Each row is a point. To make a cloud, some directions were put in groups of two or more. Within a group, all points are equally far from the middle, so they leave a hole (a ring in 2 directions, a hollow ball in 3). The other directions are filled evenly. Then the cloud was stretched, turned, moved and blurred a little. How many holes are there, and how many directions does each take, smallest first?

Cloud (22 x 3)
[[-0.70 -0.25 -0.04]
 [ 0.20 -0.34  0.05]
 [-0.04  0.43 -0.18]
 [-0.56  0.43  0.55]
 [ 0.36 -0.01  0.49]
 [ 0.25 -0.37 -0.42]
 [ 0.20 -0.21 -0.60]
 [-0.31 -0.06  0.61]
 [ 0.11 -0.66 -0.53]
 [-0.07  0.62  0.08]
 [-0.45  0.07  0.62]
 [-0.46  0.63  0.40]
 [-0.30 -0.13  0.53]
 [ 0.21 -0.47 -0.36]
 [-0.01  0.44 -0.15]
 [-0.06 -0.58 -0.10]
 [-0.51  0.22  0.65]
 [-0.55  0.19  0.56]
 [ 0.20 -0.09 -0.52]
 [-0.20  0.04  0.80]
 [ 0.12 -0.24  0.37]
 [ 0.19  0.65  0.21]]
Holes: 1 (2)

Cloud (29 x 4)
[[ 0.61  0.42  0.02  0.15]
 [-0.11 -0.78  0.07 -0.65]
 [-0.24 -0.69  0.42 -0.56]
 [-0.46 -0.39  0.38 -0.29]
 [ 0.59 -0.26 -0.30  0.07]
 [-0.29 -0.32 -0.18  0.21]
 [ 0.48 -0.42 -0.25  0.13]
 [-0.32 -0.80 -0.19 -0.70]
 [-0.03  0.25 -0.06  0.39]
 [-0.35 -0.67  0.14 -0.66]
 [ 0.20 -0.49  0.44 -0.60]
 [-0.44 -0.47  0.13 -0.19]
 [ 0.59  0.24  0.01 -0.11]
 [ 0.57 -0.33 -0.24  0.02]
 [ 0.14 -0.29 -0.50 -0.67]
 [ 0.13 -0.60  0.38 -0.03]
 [ 0.21 -0.42  0.52  0.17]
 [ 0.49  0.27 -0.29  0.50]
 [ 0.68  0.22  0.17  0.36]
 [ 0.20  0.35 -0.61  0.12]
 [ 0.68  0.07  0.06  0.12]
 [-0.27 -0.39 -0.36 -0.75]
 [ 0.21  0.05 -0.37 -0.48]
 [ 0.61 -0.15 -0.36  0.16]
 [-0.07 -0.59 -0.27  0.21]
 [-0.01  0.30 -0.14 -0.24]
 [ 0.15 -0.52  0.09  0.20]
 [-0.36 -0.56  0.00 -0.72]
 [-0.20 -0.49 -0.20 -0.80]]
Holes: 1 (3)

Cloud (53 x 6)
[[ 0.52  0.60 -0.12 -0.13 -0.58 -0.35]
 [-0.02  0.11 -0.38  0.33  0.01  0.76]
 [-0.41  0.68 -0.45 -0.13 -0.09 -0.03]
 [ 0.15  0.57 -0.22 -0.46  0.64 -0.08]
 [ 0.11  0.97 -0.28 -0.08  0.21  0.01]
 [-0.04  0.45  0.01  0.52  0.12  0.16]
 [-0.11 -0.15  0.73 -0.62  0.07  0.26]
 [ 0.16  0.01  0.28 -0.51  0.17  0.10]
 [ 0.43 -0.10 -0.33  0.54  0.23  0.39]
 [ 0.49 -0.19 -0.05 -0.26 -0.25  0.12]
 [ 0.22 -0.21 -0.21  0.49 -0.18  0.75]
 [-0.18  0.01  0.36 -0.79 -0.23 -0.48]
 [-0.59 -0.06 -0.22 -0.10 -0.10 -0.06]
 [ 0.21  0.26  0.62  0.54 -0.18  0.56]
 [-0.39  0.67 -0.08 -0.13  0.17  0.47]
 [ 0.58  0.65 -0.07 -0.16 -0.17 -0.25]
 [ 0.28  0.01  0.10 -0.28 -0.88 -0.46]
 [-0.15  0.62 -0.45 -0.26  0.53  0.04]
 [-0.47  0.69 -0.32 -0.14  0.55 -0.56]
 [ 0.25 -0.11 -0.52 -0.40 -0.27  0.19]
 [-0.08 -0.42  0.53  0.15  0.19 -0.13]
 [-0.06  0.81  0.04 -0.14  0.56  0.46]
 [ 0.32 -0.03  0.20  0.67 -0.09  0.21]
 [-0.08 -0.05  0.30 -0.70 -0.11 -0.42]
 [ 0.07  0.75 -0.04 -0.41  0.04  0.17]
 [ 0.30  0.07  0.28 -0.17 -0.64 -0.45]
 [-0.03  0.46 -0.54 -0.15  0.67 -0.10]
 [ 0.22  0.26  0.38  0.02 -0.46 -0.61]
 [ 0.19 -0.04  0.63 -0.12 -0.17 -0.52]
 [-0.43  0.38 -0.39 -0.15  0.04  0.38]
 [ 0.15  0.88 -0.30 -0.16  0.03  0.36]
 [-0.11  0.31  0.06 -0.53  0.60  0.41]
 [ 0.42  0.38  0.60  0.59  0.01  0.47]
 [-0.14 -0.15 -0.07 -0.47  0.16  0.47]
 [ 0.10  0.62  0.41 -0.34  0.02 -0.05]
 [-0.02  0.55  0.09 -0.51  0.07  0.57]
 [ 0.22 -0.32  0.36  0.14  0.81  0.26]
 [ 0.11  0.04  0.48 -0.34 -0.10 -1.05]
 [-0.05 -0.33  0.75 -0.29 -0.14 -0.22]
 [ 0.12 -0.36  0.19  0.31  0.29  0.53]
 [ 0.67  0.21  0.46  0.46 -0.48  0.71]
 [ 0.32 -0.14 -0.44  0.27  0.11  0.34]
 [ 0.52  0.82 -0.16  0.63  0.07  0.00]
 [-0.35  0.58  0.15 -0.72 -0.16  0.09]
 [ 0.15 -0.34  0.91  0.30  0.63 -0.10]
 [-0.03 -0.44  0.34  0.03  0.33  0.37]
 [-0.09  0.43 -0.38 -0.69 -0.20  0.17]
 [ 0.03  0.81 -0.37  0.12 -0.34  0.47]
 [ 0.46  0.44  0.15  0.78  0.04  0.39]
 [ 0.29  0.71 -0.66  0.56  0.19 -0.04]
 [ 0.25  0.53 -0.43  0.49  0.55  0.69]
 [ 0.45  0.02  0.50  0.71 -0.23  0.74]
 [ 0.17 -0.09  0.07  0.39 -0.39 -0.43]]
Holes: 1 (3)

Cloud (75 x 8)
[[ 0.03 -0.15 -0.08 -0.05  0.80  0.63 -0.62  0.03]
 [-0.06  0.20 -0.24  0.54  0.06 -0.39  0.13  0.26]
 [-0.09  0.17 -0.53  0.50  0.34  0.61  0.38  0.18]
 [ 0.20  0.71  0.10 -0.59 -0.32 -0.61 -0.44 -0.23]
 [ 0.00 -0.43 -0.51  0.35  0.68  0.55  0.11 -0.15]
 [-0.30 -0.65 -0.23  0.18 -0.07 -0.02 -0.01  0.06]
 [ 0.47 -0.38  0.01 -0.02  0.80  0.12  0.46 -0.43]
 [ 0.86 -0.04  0.50 -0.64  0.50 -0.19  0.12  0.11]
 [-0.12  0.30  0.24 -0.26  0.14 -0.83 -0.26  0.62]
 [ 0.65  0.71  0.41 -0.30  0.07  0.05 -0.56 -0.22]
 [ 0.63  0.53  0.04 -0.64  0.18  0.15  0.26 -0.24]
 [-0.44  0.19 -0.19  0.27  0.06  0.79 -0.15  0.24]
 [ 0.24  0.43 -0.16 -0.55 -0.27 -0.60 -0.60 -0.17]
 [-0.24 -0.46  0.46 -0.01 -0.07 -0.40 -0.41  0.36]
 [-0.34  0.01 -0.01 -0.50 -0.26  0.17  0.34  0.65]
 [ 0.10 -0.13  0.20  0.63  0.62 -0.20 -0.04 -0.40]
 [ 0.75 -0.18  0.16 -0.65 -0.04 -0.26 -0.43 -0.53]
 [-0.25 -0.28  0.72 -0.34  0.42 -0.62  0.19 -0.22]
 [ 0.25  0.04  0.58 -0.17  0.15 -0.04  0.34 -0.74]
 [ 0.40  0.12  0.40 -0.33 -0.25 -0.25 -0.99  0.06]
 [ 0.44  0.23 -0.30 -0.09 -0.29 -0.72  0.13  0.42]
 [-0.42 -0.14 -0.41 -0.43 -0.22  0.31  0.10  0.58]
 [ 0.23 -0.42  0.08 -0.15 -0.39 -0.41 -0.27  0.36]
 [ 0.40  0.51  0.25 -0.73 -0.50 -0.46 -0.60 -0.31]
 [-0.13 -0.23 -0.41  0.22  0.07  0.70 -0.02 -0.48]
 [-0.43  0.20 -0.10 -0.08  0.60 -0.40  0.42  0.34]
 [-0.06  0.01  0.13  0.52  0.18  0.62 -0.15 -0.33]
 [ 0.50 -0.14  0.49  0.20 -0.01 -0.63 -0.42 -0.48]
 [-0.16 -0.35  0.59 -0.16 -0.15 -0.65  0.18  0.44]
 [ 0.70  0.08 -0.29 -0.08  0.00  0.68 -0.27 -0.44]
 [-0.34 -0.04 -0.49  0.32 -0.33  0.09  0.01  0.12]
 [ 0.35 -0.11 -0.22  0.11  0.11  0.55 -0.04 -0.79]
 [ 0.56 -0.18  0.55 -0.35  0.71 -0.32  0.44  0.18]
 [ 0.17 -0.17  0.17 -0.98  0.07 -0.36  0.04 -0.26]
 [ 0.62 -0.27 -0.09 -0.22  0.19  0.49 -0.72  0.14]
 [ 0.67  0.25 -0.19 -0.50 -0.29 -0.06 -0.64 -0.43]
 [ 0.16 -0.10  0.46  0.01 -0.43  0.04 -0.10  0.52]
 [ 0.18  0.24 -0.06  0.11  0.62 -0.07  0.83  0.08]
 [ 0.06 -0.13  0.02  0.15  0.16  0.34 -0.60  0.79]
 [-0.31  0.07 -0.08 -0.68 -0.10 -0.26  0.53  0.41]
 [ 0.30 -0.55  0.49  0.02  0.34  0.11  0.34 -0.51]
 [-0.13  0.06 -0.43  0.54  0.71  0.15  0.16  0.39]
 [-0.16  0.23  0.19 -0.30  0.72 -0.53 -0.27  0.44]
 [-0.15  0.30 -0.17  0.50  0.45  0.17  0.51  0.27]
 [ 0.46  0.65 -0.03  0.07  0.12 -0.03  0.03  0.71]
 [ 0.53  0.05 -0.29 -0.48 -0.41  0.50 -0.37 -0.11]
 [ 0.40 -0.02 -0.10 -0.06  0.42 -0.50 -0.53  0.57]
 [ 0.06 -0.46  0.49  0.35  0.27  0.36 -0.33 -0.34]
 [ 0.12 -0.42  0.19  0.06  0.06 -0.97  0.31 -0.03]
 [ 0.91  0.40  0.44 -0.62  0.36 -0.09 -0.56 -0.13]
 [ 0.06  0.31  0.39 -0.79 -0.34 -0.46  0.23 -0.47]
 [ 1.00  0.21 -0.04 -0.09  0.40  0.51 -0.31 -0.32]
 [ 0.31  0.34  0.72 -0.33  0.47  0.12 -0.16  0.54]
 [ 0.71  0.56 -0.20 -0.48 -0.39  0.34 -0.29  0.09]
 [ 0.76  0.22 -0.43 -0.28  0.48  0.58  0.05 -0.14]
 [-0.22  0.13  0.56 -0.11  0.80  0.29 -0.12  0.23]
 [ 0.82  0.35 -0.43  0.26  0.52  0.31  0.05 -0.23]
 [ 0.30 -0.06  0.38 -0.13 -0.38 -0.90  0.25  0.31]
 [-0.54  0.19  0.22  0.31  0.34 -0.33  0.02  0.28]
 [ 0.47  0.11  0.36 -0.09  1.10  0.14 -0.05  0.14]
 [ 0.38  0.27  0.43 -0.56 -0.22 -0.62 -0.55 -0.68]
 [ 0.08 -0.33 -0.14  0.37  0.28  0.29  0.54  0.64]
 [ 0.89  0.18  0.70 -0.05  0.61 -0.49 -0.03 -0.30]
 [ 1.02 -0.35 -0.06  0.07  0.45 -0.27  0.13  0.18]
 [ 0.36 -0.25  0.22 -0.95 -0.13 -0.41 -0.01 -0.10]
 [-0.14  0.05 -0.56  0.16 -0.09  0.47 -0.37  0.53]
 [ 0.32  0.35  0.45  0.21  0.30 -0.80 -0.25 -0.18]
 [-0.16 -0.63  0.60  0.08  0.06 -0.47 -0.05  0.12]
 [ 0.15  0.68  0.31 -0.67 -0.22 -0.02  0.03 -0.32]
 [-0.22  0.72  0.04  0.06  0.12 -0.21  0.18  0.23]
 [-0.07 -0.60  0.40 -0.13  0.69 -0.32 -0.18  0.48]
 [-0.10  0.27  0.21 -0.24  0.10 -0.85  0.62 -0.21]
 [ 0.10  0.17  0.73  0.35  0.40 -0.17  0.12  0.23]
 [-0.68 -0.22 -0.19 -0.11 -0.31 -0.01  0.20 -0.22]
 [ 0.79 -0.18  0.11  0.35  0.45 -0.11 -0.25 -0.63]]
Holes: 1 (8)

Cloud (89 x 9)
[[-0.51 -0.17  0.55 -0.20 -0.25  0.59 -0.38 -0.30  0.15]
 [ 0.59 -0.56 -0.89  0.40  0.48 -0.44  0.07  0.19  0.08]
 [-0.10  0.11  0.00  0.34  0.32  0.77  0.66 -0.17 -0.25]
 [ 0.16 -0.20  0.37 -0.39  0.59  0.16 -0.39 -1.11 -0.11]
 [-0.38  0.29 -0.02  0.10 -0.47  0.39 -0.02 -0.13 -0.10]
 [ 0.04 -0.13  0.06  0.76 -0.07  0.56 -0.12  0.40  0.56]
 [-0.08 -0.21  0.23 -0.80  0.58  0.35  0.15 -0.77  0.11]
 [-0.77  0.25 -0.10 -0.20 -0.17 -0.27 -0.27  0.39 -0.48]
 [ 0.01 -0.62  0.50 -0.51  0.03  0.48 -0.09  0.08  0.74]
 [ 0.35 -0.89 -0.61  0.27  0.49  0.45  0.49 -0.08 -0.06]
 [-0.54 -0.10  0.32 -0.27 -0.94  0.20 -0.58  0.13  0.22]
 [-0.50 -0.05 -0.16 -0.55  0.07  0.45 -0.22 -0.38 -0.38]
 [-0.06 -0.36 -0.03 -0.37 -0.23  0.44 -0.02 -0.03 -0.20]
 [-0.26 -0.50 -0.03 -0.53  0.26  0.37 -0.54  0.36  0.51]
 [ 0.31  0.13  0.21 -0.35  0.07  0.03 -0.51  0.12  0.19]
 [-0.56 -0.49  0.22  0.33 -0.36 -0.15 -0.70  0.35  0.27]
 [ 0.13 -0.94 -0.57  0.27  0.34  0.00  0.05 -0.31 -0.42]
 [ 0.35  0.36 -0.24 -0.56 -0.31 -0.04 -0.64  0.04 -0.71]
 [ 0.09 -0.10 -0.17  0.13 -0.57  0.38 -0.60 -0.03 -0.35]
 [ 0.21 -0.80 -0.38 -0.20  0.33  0.35  0.62 -0.21 -0.19]
 [-0.61 -0.16  0.35  0.42 -0.31  0.47 -0.47  0.34  0.66]
 [ 0.45 -0.42  0.15 -0.27  0.14  0.53 -0.91 -0.53 -0.32]
 [-0.57  0.19 -0.27  0.74  0.67  0.11  0.42 -0.33 -0.38]
 [-0.43 -0.01 -0.26  0.35 -0.31  0.03  0.30  0.18 -0.37]
 [-0.09  0.45 -0.50  0.44  0.02 -0.01 -0.25 -0.31 -0.12]
 [-0.32 -0.27  0.27 -0.37 -0.55  0.04  0.15  0.62  0.08]
 [-0.48  0.60  0.12  0.56 -0.54  0.30 -0.40  0.25 -0.21]
 [-0.06 -0.31 -0.04  1.02  0.09 -0.04  0.07  0.27  0.57]
 [-0.02 -0.25 -0.33 -0.21  0.32 -0.54  0.51  0.17  0.09]
 [-0.22  0.11 -0.51 -0.38 -0.25  0.03 -0.16 -0.27 -0.01]
 [-0.46 -0.36  0.27  0.31  0.00 -0.30 -0.33  0.23  0.06]
 [-0.11 -0.73  0.16 -0.37  0.04  0.57  0.00  0.14  0.16]
 [-0.03  0.35  0.15  0.87  0.24 -0.23 -0.68  0.27 -0.35]
 [-0.11 -0.45  0.84 -0.61  0.47  0.17 -0.39 -0.31 -0.14]
 [ 0.50  0.00  0.14 -0.31  0.82 -0.10 -0.01 -0.45 -0.53]
 [-1.08  0.55  0.40  0.49 -0.33 -0.05 -0.20  0.61 -0.05]
 [-0.19  0.35 -0.02  0.15  0.14 -0.37 -0.18  0.24 -0.89]
 [-0.41  0.32  0.79 -0.56 -0.11  0.43 -0.10 -0.10  0.07]
 [-0.47 -0.75  0.04 -0.21 -0.48  0.50 -0.70  0.09  0.24]
 [ 0.13 -0.37  0.12  0.36  0.21  0.11 -0.14 -0.81 -0.07]
 [-1.06 -0.16  0.46 -0.32 -0.05  0.77  0.34  0.05  0.01]
 [-0.79  0.00  0.58 -0.27  0.20  0.34 -0.11  0.46 -0.29]
 [ 0.40  0.31 -0.11  0.12  0.41 -0.70  0.32 -0.29 -0.61]
 [ 0.72  0.09  0.38 -0.37 -0.02  0.10 -0.01 -0.50 -0.90]
 [-0.27  0.13 -0.41  0.78  0.80 -0.25 -0.27 -0.13 -0.28]
 [-0.22 -0.18  0.01 -0.48 -0.09 -0.21 -0.42  0.51 -0.11]
 [ 0.08 -0.28  0.32  0.12 -0.46 -0.22 -0.64 -0.08  0.37]
 [ 0.07 -0.51 -0.11 -0.37 -0.28  0.37 -0.77  0.04 -0.16]
 [-0.14  0.27  0.45 -0.52 -0.40  0.42  0.30 -0.45 -0.09]
 [ 0.00  0.24  0.08 -0.68  0.24 -0.37 -0.30  0.18 -0.26]
 [-0.40  0.32 -0.06 -0.81 -0.01  0.32 -0.30 -0.11  0.11]
 [-0.41 -0.48  0.77  0.11  0.46  0.21 -0.23  0.11 -0.13]
 [-0.09 -0.59  0.24  0.13  0.63 -0.02  0.46  0.36 -0.24]
 [-0.02  0.60 -0.49  0.46  0.30 -0.62 -0.43  0.13 -0.92]
 [-0.30  0.21 -0.74  0.47  0.15  0.31  0.33  0.66  0.02]
 [ 0.14  0.33  0.27 -0.49  0.69 -0.30  0.53 -0.34 -0.25]
 [-0.17 -0.39 -0.22 -0.28  0.05 -0.03  0.63 -0.21 -0.56]
 [-0.24  0.25 -0.20  0.45 -0.14 -0.08  0.19 -0.35 -0.32]
 [-0.58 -0.35 -0.11 -0.53  0.37  0.15  0.78 -0.12 -0.24]
 [ 0.35 -0.16 -0.06 -0.32  0.51  0.22  0.39 -0.01  0.11]
 [ 0.08 -0.73 -0.48  0.17  0.24 -0.33  0.07 -0.40 -0.23]
 [-0.39  0.39  0.61  0.12  0.64  0.04 -0.01 -0.55 -0.30]
 [ 0.37 -0.39 -0.34  0.70  0.54 -0.18  0.11 -0.48  0.07]
 [-0.11 -0.61 -0.77  0.82  0.15  0.28  0.18  0.50  0.03]
 [-0.61  0.07  0.54  0.11 -0.53  0.07 -0.86  0.27  0.14]
 [-0.20  0.40 -0.39 -0.10 -0.11 -0.10 -0.24 -0.70 -0.49]
 [-0.74 -0.26  0.16 -0.02 -0.24  0.14  0.52  0.04 -0.20]
 [-0.12 -0.35 -0.04  0.46  0.53 -0.45  0.10  0.31  0.16]
 [-0.54  0.29  0.21 -0.31 -0.64  0.47 -0.72 -0.13 -0.11]
 [ 0.54  0.10 -0.26 -0.74 -0.05 -0.05 -0.63 -0.16 -0.26]
 [-0.53 -0.38  0.67 -0.75 -0.15  0.67 -0.13 -0.35 -0.14]
 [-0.66 -0.47  0.63 -0.32 -0.12  0.63 -0.43  0.17  0.08]
 [-0.07 -0.80 -0.24 -0.17  0.34  0.50  0.01 -0.36 -0.38]
 [-0.75 -0.25  0.08  0.66 -0.01  0.32  0.08  0.12 -0.14]
 [-0.57 -0.16  0.01  0.31  0.01  0.62  0.69  0.03 -0.17]
 [-0.25  0.28 -0.30 -0.48 -0.38  0.30 -0.64 -0.57 -0.60]
 [ 0.25 -0.64  0.04 -0.83  0.64 -0.06  0.08 -0.73  0.33]
 [ 0.07 -0.45  0.40 -0.34 -0.35  0.00 -0.43  0.25 -0.05]
 [-0.77 -0.35  0.67 -0.25 -0.17  0.32  0.37  0.10 -0.23]
 [-0.53  0.06  0.05 -0.27 -0.96  0.23 -0.18  0.20  0.37]
 [-0.31  0.08  0.28  0.57  0.02 -0.01 -0.67 -0.06  0.10]
 [-0.35 -0.37 -0.47  0.16  0.88 -0.03  0.16 -0.03 -0.15]
 [-0.56  0.70  0.11 -0.01 -0.02 -0.64 -0.33  0.11 -0.28]
 [ 0.00 -0.48  0.68 -0.57  0.39  0.03 -0.08 -0.26 -0.46]
 [ 0.39  0.02 -0.72 -0.16  0.45 -0.24 -0.15 -0.55 -0.47]
 [ 0.45 -0.70  0.47 -0.11 -0.29  0.19  0.11 -0.30 -0.27]
 [-0.12  0.19  0.54  0.49 -0.02  0.13  0.17  0.15  0.00]
 [-0.53 -0.14 -0.03 -0.05 -0.09  0.30  0.18 -0.20  0.53]
 [ 0.36  0.47 -0.53  0.70  0.08 -0.72 -0.14  0.42 -0.71]]
Holes: 1 (4)
